Each row of a before or after table is a point. One or more steps were done to the points. Then noise was added and the rows were shuffled. The steps act on columns, c1 being the first. What was done? A step turns or swaps two columns, mirrors them in a line or flattens them onto one, adds a multiple of one to another, or multiplies or shifts one. Angles are multiples of 10 degrees, from the lower column toward the higher: turns from -170 to 170, lines from 10 to 170 but not 90. Use the fewest steps. Two steps may share a column if one is a turn and the other turns, adds or multiplies; they go together, in the order done. Otherwise the lowest column goes first.

Before, 14 rows:
[[ 0.04 -0.20 -0.15]
 [ 0.25  0.24  0.05]
 [ 0.21 -0.07  0.20]
 [-0.19 -0.12 -0.01]
 [-0.15 -0.02  0.18]
 [-0.09  0.25 -0.08]
 [ 0.46 -0.21  0.31]
 [ 0.07  0.26 -0.06]
 [-0.01  0.02  0.39]
 [ 0.19  0.02  0.33]
 [-0.28 -0.42  0.10]
 [ 0.21  0.04  0.04]
 [-0.55  0.04 -0.14]
 [-0.03 -0.05  0.26]]
After (14 x 3):
[[-0.18 -0.09  0.26]
 [-1.09 -0.14  0.04]
 [-0.02  0.39  0.02]
 [ 0.42  0.20 -0.06]
 [-0.55  0.10 -0.43]
 [-0.39 -0.01 -0.12]
 [ 0.42  0.04  0.05]
 [ 0.38  0.33  0.01]
 [ 0.93  0.31 -0.21]
 [-0.31  0.18 -0.02]
 [-0.06  0.26 -0.05]
 [ 0.08 -0.14 -0.19]
 [ 0.14 -0.05  0.26]
 [ 0.50  0.04  0.24]]
Steps: multiply c1 by 2; swap c2 and c3

Before:
[[ 0.16 -0.02  0.15 -0.30 -0.18 -0.62  0.22 -0.20]
 [ 0.31 -0.02  0.41 -0.57  0.05 -0.44 -0.40 -0.39]
 [-0.20  0.56 -0.38 -0.08  0.24  0.22  0.32  0.39]
 [ 0.53 -0.04  0.25 -0.40 -0.44 -0.30 -0.13 -0.01]
 [ 0.23  0.04 -0.10 -0.16 -0.20 -0.14  0.02  0.07]
 [ 0.22  0.00  0.18 -0.58 -0.23 -0.72 -0.36  0.15]
 [-0.21  0.13  0.32 -0.18  0.05  0.02  0.20  0.43]
 [-0.04  0.15  0.19 -0.26 -0.52 -0.37 -0.27 -0.23]
 [-0.10  0.58 -0.03  0.16  0.15  0.22  0.33  0.26]
 [ 0.38 -0.04  0.28 -0.25 -0.22 -0.36 -0.08 -0.33]
 [-0.07 -0.23  0.03 -0.23  0.04 -0.15 -0.03 -0.20]
 [-0.04  0.21 -0.31  0.19 -0.10  0.34  0.18  0.33]
 [ 0.08  0.16  0.11  0.16  0.09 -0.40 -0.17  0.29]]
After:
[[ 0.07  0.19  0.08 -0.08  0.08 -0.40 -0.18  0.28]
 [-0.07 -0.32  0.04  0.14  0.01 -0.15 -0.04 -0.20]
 [ 0.53 -0.37  0.27 -0.18 -0.44 -0.29 -0.11  0.17]
 [ 0.31 -0.53  0.40 -0.27  0.02 -0.47 -0.42 -0.27]
 [-0.10  0.34 -0.05 -0.47  0.16  0.24  0.30  0.22]
 [-0.03 -0.18  0.17 -0.26 -0.54 -0.38 -0.29 -0.24]
 [-0.23 -0.09  0.32 -0.28  0.05  0.05  0.17  0.39]
 [ 0.22 -0.13 -0.07 -0.04 -0.21 -0.12  0.01  0.14]
 [-0.05  0.24 -0.30 -0.03 -0.09  0.32  0.18  0.28]
 [-0.19  0.10 -0.37 -0.42  0.24  0.23  0.28  0.33]
 [ 0.39 -0.23  0.29 -0.13 -0.26 -0.36 -0.09 -0.22]
 [ 0.16 -0.26  0.15 -0.13 -0.18 -0.63  0.20 -0.13]
 [ 0.23 -0.55  0.18 -0.25 -0.24 -0.73 -0.35  0.21]]
Steps: add 0.3 times c1 to c8; add 0.3 times c3 to c2; turn c2 and c4 by -70 degrees

Before:
[[ 0.29  0.20  0.07 -0.18 -0.18 -0.30 -0.37  0.10  0.48  0.51 -0.12]
 [ 0.16 -0.03 -0.31  0.26  0.39  0.32 -0.25  0.24  0.32  0.54 -0.43]
 [ 0.05 -0.15  0.31 -0.06  0.46 -0.09  0.23 -0.02  0.09  0.08 -0.06]
 [-0.32 -0.23 -0.20  0.42 -0.16 -0.40 -0.31 -0.25  0.13  0.47 -0.34]
 [-0.08 -0.05 -0.30  0.12 -0.12 -0.36  0.06  0.14  0.23  0.05 -0.02]
 [ 0.29 -0.49 -0.07 -0.31  0.14 -0.15 -0.27 -0.17  0.42  0.48  0.23]
 [ 0.46  0.21 -0.14 -0.18 -0.16  0.06  0.25 -0.03 -0.02 -0.22 -0.23]
 [ 0.43 -0.07 -0.45  0.11 -0.24 -0.20  0.25  0.19 -0.17  0.34  0.30]
 [-0.31  0.11  0.21 -0.10  0.04 -0.18  0.22 -0.42  0.35 -0.16  0.35]
 [ 0.41 -0.16  0.28  0.19  0.23 -0.21  0.27 -0.06  0.59  0.35  0.30]
 [-0.19  0.10 -0.39  0.35  0.33 -0.25  0.05 -0.20  0.02  0.17 -0.10]
 [-0.18  0.09 -0.08  0.19  0.48 -0.34  0.27 -0.35  0.09 -0.03 -0.06]
 [ 0.24  0.00 -0.08 -0.08  0.42  0.16 -0.35 -0.05  0.21 -0.27 -0.20]
 [-0.29 -0.17  0.24  0.22  0.25 -0.01 -0.29 -0.25 -0.12 -0.17  0.09]]
After, 14 rows:
[[-0.31  0.32 -0.03  0.18  0.30 -0.21 -0.28  0.00 -0.13 -0.17  0.18]
 [ 0.29 -0.24 -0.27 -0.14 -0.21 -0.09 -0.37  0.13  0.48  0.53 -0.23]
 [ 0.24  0.03  0.15 -0.15  0.40  0.08 -0.36  0.03  0.20 -0.27 -0.40]
 [-0.08 -0.06 -0.38  0.14 -0.10  0.31  0.04 -0.15  0.21  0.05 -0.02]
 [ 0.43 -0.10 -0.20  0.14 -0.22  0.47  0.26 -0.20 -0.16  0.32  0.60]
 [ 0.04  0.14 -0.09 -0.15  0.44 -0.30  0.24 -0.14  0.08  0.08 -0.12]
 [ 0.30  0.52 -0.12 -0.34  0.07  0.08 -0.24 -0.38  0.43  0.51  0.46]
 [-0.18  0.22 -0.36  0.12  0.52  0.08  0.26  0.32  0.08 -0.06 -0.13]
 [ 0.46 -0.15  0.05 -0.15 -0.19  0.15  0.25  0.24 -0.01 -0.23 -0.47]
 [-0.19  0.07 -0.25  0.27  0.39  0.39  0.05  0.23  0.03  0.19 -0.18]
 [-0.31  0.38 -0.40  0.45 -0.09  0.20 -0.32 -0.07  0.15  0.47 -0.70]
 [-0.30  0.23 -0.19 -0.12  0.03 -0.19  0.22  0.38  0.37 -0.16  0.70]
 [ 0.41  0.17 -0.20  0.15  0.25 -0.29  0.28 -0.12  0.58  0.36  0.58]
 [ 0.14 -0.15  0.30  0.18  0.42  0.31 -0.26 -0.17  0.32  0.54 -0.85]]
Steps: multiply c2 by 1.3; turn c2 and c8 by 130 degrees; turn c3 and c6 by -90 degrees; turn c4 and c5 by 10 degrees; multiply c11 by 2

Before:
[[-0.49  0.26 -0.24  0.43  0.16 -0.29 -0.64 -0.15  0.32  0.05  0.53  0.34
   0.37  0.09 -0.14  0.24 -0.68  0.12]
 [-0.10  0.11 -0.04  0.54 -0.24 -0.32  0.10  0.02 -0.07  0.28 -0.53  0.41
  -0.24 -0.14  0.29  0.05 -0.21  0.16]
 [ 0.34  0.47  0.34  0.19  0.25 -0.60 -0.39 -0.13 -0.11  0.08 -0.29  0.03
   0.06 -0.28  0.10 -0.35  0.33 -0.26]
 [ 0.37 -0.03 -0.04 -0.17  0.06  0.11 -0.28  0.16 -0.37  0.12  0.29 -0.33
   0.19  0.03  0.37  0.12 -0.16  0.22]
 [-0.73 -0.19  0.68  0.52 -0.10  0.25 -0.15  0.06  0.13  0.10  0.13  0.12
  -0.10  0.03 -0.14 -0.28  0.28  0.39]
 [-0.03  0.53 -0.22 -0.25 -0.18  0.22 -0.22  0.02 -0.34  0.32  0.36  0.00
   0.12 -0.11 -0.25 -0.37  0.26 -0.05]
 [-0.54  0.17  0.26 -0.22 -0.25 -0.41  0.11 -0.12 -0.46 -0.27  0.03  0.28
  -0.10  0.02 -0.07 -0.08 -0.74  0.34]
 [-0.40  0.04 -0.10 -0.07  0.11 -0.07 -0.34 -0.04  0.04 -0.18 -0.22  0.13
  -0.16  0.22 -0.01 -0.16 -0.54  0.19]
 [-0.30 -0.22 -0.05 -0.60 -0.24  0.08  0.50  0.13  0.32 -0.16 -0.19 -0.23
  -0.17  0.39  0.06  0.36 -0.47 -0.06]
 [ 0.22 -0.01 -0.45  0.04 -0.25  0.09  0.04 -0.31 -0.54 -0.12  0.06 -0.09
  -0.05  0.07  0.13 -0.23 -0.11 -0.39]
 [-0.18  0.27 -0.32  0.02  0.13 -0.05  0.30  0.12  0.18  0.10  0.19  0.21
  -0.62  0.33 -0.18 -0.12  0.27 -0.01]]
After, 11 rows:
[[-0.47  0.27 -0.26 -0.75  0.17 -0.30 -0.63 -0.18  0.53  0.06  0.35  0.05
   0.42  0.04 -0.16  0.25 -0.32 -0.13]
 [-0.73 -0.23  0.64  0.17 -0.07  0.24 -0.13  0.05  0.11  0.08  0.10  0.04
  -0.08 -0.08 -0.13 -0.30 -0.56 -0.38]
 [ 0.22 -0.02 -0.45 -0.17 -0.15  0.08 -0.03 -0.34  0.06 -0.10 -0.53 -0.05
  -0.08 -0.23  0.17 -0.24 -0.01  0.35]
 [-0.39  0.04 -0.11 -0.48  0.20 -0.04 -0.36 -0.06 -0.23 -0.19  0.05  0.01
  -0.17 -0.07 -0.03 -0.17  0.15 -0.22]
 [-0.56  0.17  0.29 -0.66 -0.16 -0.41  0.13 -0.10 -0.01 -0.29 -0.46  0.03
  -0.10 -0.16 -0.09 -0.08  0.35 -0.30]
 [-0.17  0.25 -0.34  0.28  0.31 -0.01  0.31  0.16  0.20  0.06  0.18  0.07
  -0.61 -0.18 -0.23 -0.12 -0.06  0.02]
 [-0.27 -0.21 -0.06 -0.35  0.06  0.07  0.51  0.12 -0.17 -0.15  0.31  0.00
  -0.10 -0.48  0.12  0.36  0.66  0.06]
 [ 0.35  0.48  0.31  0.32  0.00 -0.61 -0.36 -0.15 -0.30  0.08 -0.13 -0.02
   0.04  0.37  0.11 -0.34 -0.23  0.29]
 [ 0.35 -0.04 -0.07 -0.13  0.05  0.11 -0.29  0.13  0.30  0.10 -0.37 -0.06
   0.18  0.00  0.43  0.11  0.20 -0.24]
 [-0.04  0.53 -0.23  0.30 -0.20  0.20 -0.20  0.02  0.33  0.32 -0.32  0.04
   0.13 -0.01 -0.24 -0.37  0.20  0.05]
 [-0.11  0.10 -0.04 -0.30 -0.26 -0.32  0.11  0.02 -0.52  0.29 -0.08 -0.03
  -0.20 -0.05  0.24  0.04 -0.49 -0.17]]
Steps: turn c4 and c17 by -100 degrees; mirror c5 and c14 in the line at 20 degrees; swap c9 and c11; flatten c12 and c15 onto the line at 100 degrees; multiply c18 by -1
